Each row is a point. The last column is the point's height on a tilted bowl or saddle (a function of degree 2), plus a little noise. Along how many of its main directions does it bend up, bend down or stay straight?

Points, 10 rows:
-0.012 0.010 0.007
-0.011 0.036 -0.010
0.022 0.038 -0.057
0.031 -0.041 0.008
0.029 0.004 -0.031
-0.007 -0.027 0.021
0.010 0.007 -0.008
-0.070 -0.052 -0.043
0.005 0.065 -0.059
-0.029 -0.019 0.017
Directions: 0 up, 1 down, 1 straight

Points, 16 rows:
-0.004 0.024 0.012 -0.001
0.024 -0.020 0.033 -0.007
0.014 -0.053 -0.041 0.022
0.022 0.002 0.016 -0.002
-0.003 0.054 -0.001 -0.004
0.027 0.003 0.056 -0.026
0.018 0.005 -0.051 -0.017
-0.028 -0.011 -0.034 -0.021
0.007 -0.006 -0.032 -0.004
-0.105 -0.050 0.023 -0.113
0.018 0.009 0.078 -0.041
0.029 0.061 0.016 -0.015
0.013 -0.039 -0.004 0.012
-0.004 -0.009 -0.017 -0.002
0.021 -0.022 0.012 0.004
0.000 -0.016 0.034 -0.009
Directions: 1 up, 2 down, 0 straight

Points (26 x 5):
-0.008 0.037 0.009 0.005 0.022
-0.033 0.047 -0.034 0.085 0.086
-0.002 0.069 0.045 0.040 0.010
-0.077 -0.021 0.004 -0.027 -0.038
-0.029 -0.060 -0.007 -0.007 -0.021
-0.007 0.034 0.029 0.046 0.001
0.020 -0.036 0.020 0.018 0.005
-0.017 -0.077 0.012 0.000 0.026
-0.024 0.018 0.016 0.029 0.009
0.022 -0.066 0.007 0.057 0.047
-0.014 -0.029 0.037 -0.020 0.022
-0.029 0.032 -0.036 0.052 0.043
-0.010 -0.061 -0.013 0.009 -0.003
-0.048 0.011 0.054 0.010 0.046
0.003 0.015 -0.065 -0.016 0.032
-0.010 -0.016 0.017 0.006 -0.002
-0.006 0.027 -0.012 -0.021 0.022
-0.010 0.039 0.010 -0.054 0.056
-0.004 -0.013 0.032 0.034 -0.002
-0.022 -0.005 -0.014 -0.031 -0.015
-0.022 0.004 -0.007 -0.015 -0.006
0.020 -0.003 -0.002 -0.010 0.003
-0.028 0.036 0.024 0.029 0.024
0.019 -0.032 0.013 -0.058 0.029
-0.039 0.000 0.017 0.012 0.005
0.038 -0.057 0.042 -0.044 0.061
Directions: 3 up, 1 down, 0 straight
